Each row is a point. Each copy is the shape, with its points in the same order, turned, moved and blurred by noise. Say if it was mirrored as well.

Shape (6 x 2)
[[-30  36]
 [-34  11]
 [ 32   7]
 [ 12 -28]
 [-20 -13]
 [-53 -32]]
Copy 1 (6 x 2)
[[-44 -34]
 [-12 -40]
 [-31  24]
 [ 18  12]
 [  3 -20]
 [ 33 -47]]
Copy 1 is: only turned
Copy 2 (6 x 2)
[[-36 -44]
 [-39 -19]
 [ 29 -19]
 [ 11  16]
 [-24   6]
 [-60  31]]
Copy 2 is: mirrored
Copy 3 (6 x 2)
[[-54 -15]
 [-31 -26]
 [ -6  36]
 [ 18   9]
 [ -3 -20]
 [ 12 -54]]
Copy 3 is: only turned
Copy 4 (6 x 2)
[[ 36  32]
 [ 29   1]
 [-27  30]
 [-26 -10]
 [  7 -13]
 [ 28 -43]]
Copy 4 is: mirrored

Shape (9 x 3)
[[ 10  20  18]
 [ 51  13   8]
 [-10  -9  -2]
 [ 19  20   1]
 [ -1  51  -2]
 [  0  -6   5]
 [  2   0  18]
 [-47  -1   9]
 [ -9   3   4]]
Copy 1 (9 x 3)
[[-30   4 -13]
 [-41  32   9]
 [  1 -13  -5]
 [-16  24 -17]
 [-17  23 -54]
 [ -8  -8  -1]
 [-22 -15  -7]
 [ 11 -42 -27]
 [ -8 -11 -16]]
Copy 1 is: only turned
Copy 2 (9 x 3)
[[-14  16 -42]
 [  0 -22 -60]
 [  3  15  -9]
 [-16  -4 -36]
 [-54   3 -30]
 [  6  11 -19]
 [  1  23 -32]
 [-10  46   6]
 [ -6  18 -19]]
Copy 2 is: only turned
Copy 3 (9 x 3)
[[-12 -26 -15]
 [-49 -34  -3]
 [ -2  11   1]
 [-26 -17 -19]
 [-12 -17 -53]
 [ -7  -2   2]
 [ -2 -15  -1]
 [ 34  14 -13]
 [  1   1  -9]]
Copy 3 is: only turned
Copy 4 (9 x 3)
[[ 24   2  -6]
 [ 28  46 -10]
 [-12   3  16]
 [ 11  14 -17]
 [ 10  -8 -37]
 [ -1   6  11]
 [ 12   2  13]
 [-15 -36  22]
 [ -2  -2   7]]
Copy 4 is: mirrored

Shape (7 x 4)
[[-29 -22 -15  -8]
 [ -3   0  40  13]
 [ 30   0  36  -4]
 [ -9  10 -21  35]
 [-11  18 -47  22]
 [-16 -26 -16  19]
 [  4 -29   0  -9]]
Copy 1 (7 x 4)
[[ 22  19  -1 -24]
 [-29 -24  15 -25]
 [-38 -13  23   9]
 [ 16 -30 -30  -9]
 [ 29 -11 -50   4]
 [ 31 -11   3 -15]
 [  5   9  23   0]]
Copy 1 is: only turned
Copy 2 (7 x 4)
[[  0  14  -5 -40]
 [ 14  14  44   6]
 [ 17 -11  25  33]
 [-12  60  -3   3]
 [-32  48 -28  -3]
 [ 15  39  -7 -22]
 [ 21  -2 -15 -21]]
Copy 2 is: mirrored
Copy 3 (7 x 4)
[[ 17  17  29  10]
 [ 12 -18  -3 -39]
 [-18  -8 -22 -38]
 [  6 -38  21  18]
 [  3 -30  17  46]
 [  3  -6  41   4]
 [-12  17  17 -11]]
Copy 3 is: only turned

Shape (11 x 8)
[[ 31  -3  -7   6 -18  -5   4  -5]
 [  0  12  -2   4 -14  23  12  -4]
 [-10 -18 -14 -25  12  11   4   4]
 [  1  10  -7   8  -8  -8  -8  20]
 [  5  14  -7  18  35   5  -8   4]
 [ 14  11   0 -13   7  -3  10 -10]
 [ -7  -1  28 -24   2  29  -5   7]
 [ -9 -42  14 -24  58  -9  -9   0]
 [ -3   8  -8   2 -18  -7  -8 -14]
 [  0 -28  36  16  12  17 -10 -10]
 [ -5   2  11  29 -12  -9  18   1]]
Copy 1 (11 x 8)
[[ -5  -1  -2  22   1  -4   2 -35]
 [-10   5   0  -1  30  -8  -9  -6]
 [  2  22   4   0   2  27   4  15]
 [-18 -18   1   3   1   2  14  -5]
 [-14 -17 -27  -5  -8   9 -20   6]
 [ 10   3 -14  17   2  -5  -3   0]
 [ -5   6  24  22  17   6 -17  27]
 [ 12  18   7   2 -52  37 -22  35]
 [ 12 -13   5   1  10  -3   6 -16]
 [ -8  -1  31   3 -13   5 -45   5]
 [-15  -7   8 -14  -4 -28  -3 -14]]
Copy 1 is: mirrored
Copy 2 (11 x 8)
[[ -6 -13   0   2  -3  -9 -21   8]
 [ -3  -1   0 -19  26  -4  -5  -8]
 [ 28  13   1 -28  -7   8  16   7]
 [ -2   0  -1  -9  14  28 -15  15]
 [  0 -29 -19 -26   6  34   7  -4]
 [  1 -20  15 -17   2   2   8   7]
 [  0  19  22 -33  -1  14   6 -25]
 [ 16   5  -7 -30 -51  34  47   0]
 [  5  -3   7  11  18  10  -2   2]
 [-20  13 -17 -10 -19  14  17 -33]
 [-30   4 -15  -1  19   7   5  11]]
Copy 2 is: mirrored
Copy 3 (11 x 8)
[[-22 -14  13   2   6  -3   4  16]
 [ -6  -8 -19   3  12  12  -5   2]
 [  9   2   5   2 -31  25 -10   0]
 [  3 -16  -7   0  -8 -21 -17  -1]
 [ 37  -2   2  32   1  -9  -3   4]
 [  5 -28  -2  13   0  15   2  16]
 [ 17 -19   6  -8   8  37 -25 -17]
 [ 60   2  43  -4 -34  26  -1   6]
 [ -7 -20 -14  -3  -8   2  13  -8]
 [ 29   8  25 -21  25  14   8  -8]
 [ 10 -10 -16 -20  14 -16   6  19]]
Copy 3 is: mirrored
Copy 4 (11 x 8)
[[ -9  -8 -10 -11   7 -12 -23 -10]
 [ 23   9  -3  -7   6  10 -16  -3]
 [ 25  -6  -8   2  -5 -13  21  14]
 [ -5 -19   4  -9   7  20  -2  11]
 [  2 -12  30  -5 -29   7  -7  16]
 [  1   4   0  -2  -9  -7  -1 -16]
 [ 14  34  -9 -18  -6   7  20  19]
 [-11   7   9  24 -31 -36  41  43]
 [  4  -8 -21   2  -9  11 -16  -2]
 [ -4  36  -2   3 -11  -8 -14  42]
 [ -5   7   6  17  15  19 -27   5]]
Copy 4 is: only turned

Shape (15 x 9)
[[  6   9   9   5 -20 -16 -20 -31  47]
 [ 13 -13 -48 -11 -16   6   5  23   5]
 [-47  35  -6  33  10  -9   6   0 -26]
 [  0   1 -13   3   2 -26 -13 -19  11]
 [ 18  30 -49   3  -1 -10  24  10  20]
 [ 40  14 -17  18 -15 -22 -23   2  25]
 [-27  -2 -23  -1  27  -8  -6   1 -27]
 [ -4   8  -4   3 -14  -2 -26  -3  11]
 [-16 -13  21  -7  21  32   2 -26 -46]
 [  2  16   3   0  -1   3 -14   4  33]
 [-30  -1  10 -11  15   0  -8  -5 -38]
 [ 16   1   9  29   5 -29   6  10  47]
 [ 10  21  -4  13   1 -18 -22  -3  17]
 [ 16   1 -30   5 -39  -5  31  14   7]
 [ 22  13 -22 -26 -25 -15  31  26   1]]
Copy 1 (15 x 9)
[[ 51 -20  -7  39  25  35  -6   1  -3]
 [ -3 -31  41 -10   6  14   7 -37  -2]
 [ -3   8  -5 -30  34  -4 -29  35 -22]
 [ 11 -13  -7  25  29  15  -7 -10 -17]
 [ 18 -54  18 -25  41  14  -1 -23 -19]
 [ 25 -60   6  29   7  19  -2  -3 -24]
 [-21  12   3  -9  27 -13   1  -4 -19]
 [ 26  -8  14  18   6  11  -4   2 -12]
 [ -3  35 -36 -20 -11 -14  14  -2   9]
 [ 39 -21  12  15  22   5   8   7   2]
 [ -5  29 -10  -5   8 -23  -9  -1  -5]
 [ 17 -56   0  29  38  14  -5  18  19]
 [ 26 -30   1  21  22   5  -3  10 -22]
 [ 10 -45  22 -19   7  26 -26 -28  11]
 [ 18 -45  22 -16  15 -10 -26 -43   9]]
Copy 1 is: only turned
Copy 2 (15 x 9)
[[  6 -16 -19  12 -18 -57  -1 -12  42]
 [  4  19 -23  27  -4 -12  25  25 -19]
 [ 23  19  23 -20 -57  19   7   4  30]
 [ -5   1  -6  -1 -28 -39  -6   3  13]
 [ 21  41  -9  16 -16 -28  32 -19 -16]
 [ 15  25 -47   5 -10 -46  -9  -7  14]
 [ -1   8  21  -6 -42   6  -9  21 -11]
 [  6  -4 -20  14 -25 -17  -6   5  27]
 [-15  -1  40  -1   4  27 -31  21  24]
 [ 27 -13 -16  17 -13 -23  -3 -11  17]
 [-14 -10  18  -8 -26  25 -17  12  11]
 [ 43  -6 -20 -21  -4 -51   6  -6  14]
 [ 20   8 -21   1 -25 -29 -13 -12  19]
 [  3  26 -23   9   6 -15  50   6   8]
 [ -6  16 -29   3   8  -3  41 -18 -16]]
Copy 2 is: mirrored

Shape (18 x 12)
[[ 12  12 -37  15 -23 -16 -22   7   0  22 -12  23]
 [  2 -45  37 -17  14   4 -10  -1 -20  24  13  -3]
 [-36  -3   5 -11 -21   9   7  23 -11 -30   9   3]
 [ 42  32 -28  29 -19 -22  12  10  18  13  12  14]
 [-19 -21  14 -21  16  22  17   7   5   8 -15 -19]
 [-35 -15  10 -27  20   2  -2 -16   1   5  -5 -14]
 [-30 -21  16 -18  31  18   5 -21  12  -6  10 -13]
 [-18 -36  14 -10  24   3  31 -22 -12  -3  -6  20]
 [ -5   0  18 -19  26 -19 -13  -4   5 -19 -18  12]
 [ 11   4 -15  31 -45 -20 -12  -9   5   7  -5  22]
 [  5  -3 -58  45  -1 -31 -10  -1  24  -2  12   4]
 [-12   8  -9   0  33  20  -8 -17 -21  13   3  16]
 [  9   2 -59  -2  -5 -26   0  20  14   6  -4  35]
 [-34 -13  20  -5  35   9 -10   1  29  33  -6  32]
 [-27  12   8  28 -14 -18   7  52 -22 -20   1  11]
 [ -5 -34  12   5  20  26   0  -4  -6  -8 -31 -12]
 [ 10  13 -33  23 -19 -27  15 -11   8  21 -21  17]
 [ 19   2 -36  20 -16   7  -4   0  27 -15   5  29]]
Copy 1 (18 x 12)
[[ 32  12  33   3 -21 -19  -8   9  36 -25  -4  14]
 [ 16  18 -19 -23  21  15 -27  13 -32  18 -18   8]
 [ 23 -21 -30  34  -4   2  18 -11   2  12 -10   9]
 [ -8 -11  51  -7 -43  -7  -4   0  30 -20   6  30]
 [  1   7 -14  16  22  -3 -15  -5 -22  24  18 -11]
 [  7  19 -31  -2  30  -3   2   2   2  20  18  -9]
 [ -4  13 -26  -3  26   2  14  14 -12  38  21  -5]
 [ 10 -15 -11 -17  47 -15  10   8 -24  13   8   9]
 [ -9  -8 -18 -10  18  -2   2  20  14  -8  -5 -25]
 [ 25  12  39   1 -15  -2  21  -3  22 -28 -19  22]
 [ 32  -7  51 -23 -29  -6  21   0  49  14  15   4]
 [ 11  14 -16 -14  -1 -42   2  29  -3  12  13   9]
 [ 35 -26  34   4  -7 -13 -15  15  52 -12  18  16]
 [ -9  19   5   6  43 -24 -13  34  15  36 -14   3]
 [ 16 -34  -9  16 -22 -23   2 -29  18  11 -43   5]
 [ 16   5   3   2  16 -12   2   6 -35  15   5 -33]
 [ 12   4  45  -7  -1 -24   4 -13  29 -27  13  18]
 [ 19 -16  43  13 -21  -1  21  29  20  -6  11  13]]
Copy 1 is: mirrored
Copy 2 (18 x 12)
[[  4  24  -7  30  -9  21   6   2  -7  35 -25 -24]
 [  2 -18  18 -10  46   9  -6 -41  -5   9  25   4]
 [ -4 -14  25   1   3  -6  18  37  11   7  39  -5]
 [ 11  30 -13 -12 -29  -4  -2   3  21  51 -41  -7]
 [ -6   4  19  -1  25 -19  11 -17 -11 -22  20  19]
 [-11   1   2  -6  24   0  -3 -12 -19 -34  27  -7]
 [ -2   2  -1 -19  30 -22  -2 -11  -2 -31  36 -11]
 [-21  13  18   3  49 -13 -11 -11  26 -14  18 -12]
 [ -9   4   0 -15  26  30   9   9  14 -23  -8  -9]
 [ 15   4  -9  24 -13  13 -28  19   7  39 -20 -27]
 [ 28  24  -4  10 -48  -4  -6 -14  21  17 -19 -46]
 [-28  14 -26  10  23   0  14 -20   7   6  21 -15]
 [ 10  49  18  11 -13   7  23   5   2  22 -26 -41]
 [ 19  43 -12  10  35  15   2 -20   1 -14  32  13]
 [ -4  -2  26   7 -22  23   8  26  38  25  33  12]
 [ -5 -18   8  23  29 -15  10 -21  15 -23  -3   8]
 [ -5  38  -1  21 -14   2 -22   2   5  21 -34 -13]
 [ 31  20 -18   9  -1 -15  14  18  14  23 -23 -28]]
Copy 2 is: mirrored
Copy 3 (18 x 12)
[[  1 -28   5  22   1  -5  -1 -13 -51  -5   3  -6]
 [  2  22  29 -29  10 -22 -25  14  15   8 -12 -45]
 [-37 -41  29 -19  -1   9  -2  13  21  13  -4   3]
 [ -9   5  -4  26  -9  39   2 -18 -49 -13  11   5]
 [ -8  -4  15 -53  19  -1 -11 -15  20  14 -26  -8]
 [-12 -11   7 -43  20 -22   2 -13  30  -4  -6 -17]
 [ -3  -4   9 -39  29  -6  -5  -6  48 -12 -11 -12]
 [ -4  -9  -6 -41  -3  -8 -42   7  28 -21 -17 -19]
 [  7  -3  12 -24 -15 -27  -2  -7  21  -9  14  12]
 [-15 -21   3  25  14   3 -25   3 -43  -6  24   2]
 [-17 -12 -10  56  14   6  -8 -33 -16 -28 -11   6]
 [ 20 -14 -10 -21  10 -11  13  15   3 -17 -24 -16]
 [  0 -38  12  21 -23   8  -8 -41 -30 -24  -8  -8]
 [ 11  -1  40 -44  26 -22  -8  -5  -2 -46 -25  -3]
 [-52 -17  30   2 -23  -2   2  23 -12   6 -21  26]
 [ 11  -1   4 -29  20 -15 -32  -3  22  22 -30   7]
 [-15 -18 -20   3   2   4 -19 -24 -48 -19   7   2]
 [ 14 -29  11  26   7  32 -17 -14 -15 -15   2   9]]
Copy 3 is: only turned
Copy 4 (18 x 12)
[[ -5 -31   3  19  27  44   4   6  28   1 -12  17]
 [ 26   9  -9  -9 -37  28 -18   9 -31  14  -5 -24]
 [ -4  -7  20  16 -17 -16 -20 -16   9  -3  36  -1]
 [ -2 -19   9   0  38  11 -11  14  42 -12 -46  28]
 [ -7  25 -14  -7 -35   3   4 -24  -5   3   3 -13]
 [  4  20   8   4 -16  15   7 -38 -23   8   4 -22]
 [ 17  26   0 -14 -11   0   0 -39 -22  -2   5 -28]
 [ -8  10  10 -42 -12  14 -20 -27 -16  25   6 -22]
 [-12  -1   0  11   1  20 -36 -41 -20  -2 -14 -11]
 [ -3 -36  19  12  29  31 -10  14  42   0 -12 -14]
 [ 17 -31  -8   8  60   4   9 -11  33  25 -20  10]
 [ -4  -4   0 -21  13  27  10 -15 -32 -13   9   5]
 [  1 -21   3   6  28  33  -8 -24  38  22 -10  44]
 [  0  51 -18  -6  18  46 -15 -17 -12   3  16 -12]
 [-28 -15   7  29  12 -22 -35  18   5  11  25  14]
 [-12  -9 -34 -15 -21  10  -2 -23  -9   5   5 -32]
 [-24 -17  17  -2  31  31   9  -2  35  15 -30   3]
 [ 11 -28  -5 -11  31  16 -13 -17  47 -13  -6  11]]
Copy 4 is: only turned
